Each row of a before or after table is a point. The points were changed in one or more steps. Then noise was added and the rows were shuffled. The steps act on columns, c1 being the first. Write out the steps. A step turns or swaps two columns, mirrors them in a line or flattens them onto one, adds a multiple of one to another, or multiplies or shifts one. Angles are multiples of 10 degrees, from the lower column toward the higher: turns from -170 to 170, lines from 10 to 170 but not 90. Use the fewest steps. Two steps may share a column if one is a turn and the other turns, adds or multiplies; they go together, in the order done. Otherwise the lowest column goes first.
In the rows, 128 means zero.

Before (14 x 2):
[[ 98  58]
 [148  68]
 [172  15]
 [208 143]
 [179 107]
 [108  79]
 [111  99]
 [175 139]
 [116 112]
 [211 119]
 [127 108]
 [176  76]
 [ 81 162]
 [141 166]]
After (14 x 2):
[[201  50]
 [208 114]
 [206 136]
 [173 153]
 [240 122]
 [107 155]
 [144 116]
 [128  76]
 [139 106]
 [173  86]
 [206  90]
 [139  97]
 [236 136]
 [157 111]]
Steps: shift c1 by 30; multiply c2 by 0.7

Before (10 x 8):
[[103 129 107 114 137  79 148 158]
 [124  74 122 122 142 135 122 115]
 [115 124 167 172  84 112 132  91]
 [136 139 129 176 119 137 113  83]
 [143 100 123 136 114 147 131 135]
 [142  84  98 145 146 135 167 135]
 [143 159 144 176  72 143 122  85]
 [ 76 141 133 169 142 116 128 157]
 [130 120 133 157 141  91 131 163]
 [117 150 149 140 147 118 146 136]]
After (10 x 8):
[[142 127 139 158 119 148 101 148]
 [139 149  94  91  79 137 108 138]
 [122 165 131 113 136 142 168 114]
 [128 141 181 240 113  83 120 126]
 [169 158 101 170 138 146 162 114]
 [133 133 108 200  93 141 136 157]
 [136 139 119 148 148 116 158 129]
 [116 112 158 248 137 118 128  93]
 [111 156 112 230 115 143  87 153]
 [126  95 168 247 143  72 114 104]]
Steps: turn c1 and c7 by -70 degrees; turn c2 and c7 by -130 degrees; turn c3 and c8 by 40 degrees; multiply c4 by 2.5; swap c5 and c6

Before (14 x 12):
[[142 129 181 140  92  53 143 195 156 144 125  54]
 [121 125 193 143 132 151 191 174 109 171 139 121]
 [139 117  95 178 118 158  75  27 101 126 200 105]
 [135 103 137 152 100 129 118 188 135 114 173 106]
 [127 161 197  85  81 128  98 140 117 157 126 113]
 [123 142  71 116 184 106 164  84 162 106 106 174]
 [208 135 158 133  81  97 188 145 120 115 144  83]
 [ 75 165  79 161  95 127  94  20 126 173 197  82]
 [158  88 207 108 148 124 141 133 161 173 170 109]
 [ 66 122  88 115  95 122 127  16 121  94 217 108]
 [136 179 208 152 122 140 142 169 184 118 172  91]
 [170 154 188 110 158  91 149 197 105 157 195 120]
 [ 83 142  97 106 161 173  99  47 108 124 173  50]
 [ 97 144 220 157 158 100 121 128 111 115 138 105]]
After (14 x 12):
[[129 179 209 117  95 140 176 169  72 155 164 108]
 [129 130 180 137  49  55 150 195  94 128 121 109]
 [ 95 166  81 181  70 126 115  12 112 124 204 123]
 [159 153 188 146 141  92 198 202 147  96 183 101]
 [ 98 144 219 142 131 101 124 122 141 160 139  90]
 [125 103 136 130  93 129 136 189 118 153 173 137]
 [126 161 198 126  87 128  81 139 139  76 137 154]
 [ 89 124  89  98  93 121 177   6 145 141 211 140]
 [157 118  94 167 104 161  87  32 143 167 211 118]
 [130 143  73  92 199 106 169  82 105 134  94 114]
 [111 125 193 175 125 150 230 171 130 112 118 121]
 [ 97 141  98 119  89 174 111  42 153 114 178  49]
 [203 135 160 123  65  97 227 159 138 140 121 135]
 [155  87 206 138 128 126 171 137  92  84 164 102]]
Steps: turn c1 and c8 by 10 degrees; turn c4 and c10 by 130 degrees; turn c4 and c9 by 160 degrees; turn c5 and c12 by -50 degrees; turn c7 and c11 by -20 degrees; multiply c7 by 1.6

Before (13 x 24):
[[108 125 123 158 110 167 176  92  71 132 109  91 119 164  84 155 123 203
  117 138 154  82 116  72]
 [152 205  83 149 103 170 177 128 123 144 125 154 126 147 108 150 204 204
   82 117 171  93 124  94]
 [163 207  75 149 102 107 193  76 171  43 130 150 156 151  88 115 148 187
   93 119 204 106 135 114]
 [127  92  32 121 150 126 124 131 118 164 165  98 100 104 169 103  80 110
   75 120  85 158  56 113]
 [ 83 141 102 119 166 204 102 116 162 138 118 143  65 105 148  69  79 109
  174 115  61 103  94 124]
 [101 116  66 152 185 170  56 150 156 143 124  74  33 119 116 113 101 121
  170 149 100 104 108 148]
 [121  90 127 136 157 145 103 173 183 149 123 106  72  95 111  89  94 102
  141  83 126  92  80 108]
 [120 165 108 163  49 173 148  96  91  62  90 126 115 118 109 204 179 172
   85 132 155  49 144  73]
 [198 206 101  61  93  90 140  84 139  96 124 177 137 185  75 127 157 142
  105 102 180 123 144 129]
 [157 161 117 182 121 190 134 116  45  96 122 123  93 113 100 117 127 155
  117 104 180  53 121 130]
 [137 163 144 161 117 156 129 152  92  69 157 128  76 140 111 137 136 204
  108 135 111  86 120  81]
 [ 69 101  93  88 170 158 122 156 139 134 156  87  96  87 161 106 115 124
  140  96 114 172 104 163]
 [ 95 107  92 133 168 102 116 130 138 161 141 108 144 147 184 106 109 138
   70 107  93  99 102 170]]
After (13 x 24):
[[ 85 142  85  95 165 203 101 116  98 138 118 142  64 164 150  70  85 102
  132 103  62 141  94 123]
 [108 127 118 151 113 167 176  91 217 131 110  92 119 123  84 155  80 156
  131 162 154 113 116  72]
 [122  88 111 117 158 145 104 174  85 149 123 107  70 170 110  88  79  83
  142  73 126 129  81 108]
 [101 117  50 135 185 170  55 150 111 143 123  74  34 117 117 113  88 105
  110 132  99 140 107 148]
 [152 205 128 185 101 170 177 127 200 145 126 155 124 133 108 150 136 108
   70 134 172  62 124  92]
 [ 69 100 108  86 168 158 123 156 119 134 157  87  95 141 163 105 167 120
   99  76 114 150 104 163]
 [162 207 106 156 101 107 194  75 168  43 130 151 155 158  89 115 115  67
   78 141 206 109 135 114]
 [137 164 147 161 118 155 127 152 212  70 156 128  74 125 112 138  91 136
  133 142 111 108 121  82]
 [127  92 124  99 150 126 125 130 115 165 165  98  99 136 168 102 125 142
    6 105  84 176  56 112]
 [158 162 117 175 122 190 134 117 181  95 122 123  93 145 100 117  53 198
  122 102 180 101 121 128]
 [ 96 107 170 123 168 102 116 130 134 161 140 108 144 171 184 107  94 116
   44 130  94 124 102 168]
 [119 165 140 184  48 174 147  96 183  63  89 126 115  64 110 204  85 147
   90 122 155  56 143  73]
 [197 205 110  86  92  90 139  84 137  96 124 176 136 186  75 127 163 113
  109 156 178  80 145 129]]
Steps: add -0.5 times c15 to c19; turn c3 and c19 by 50 degrees; turn c4 and c17 by -30 degrees; turn c17 and c22 by -50 degrees; turn c9 and c18 by -110 degrees; turn c14 and c20 by 50 degrees; add -0.7 times c16 to c14
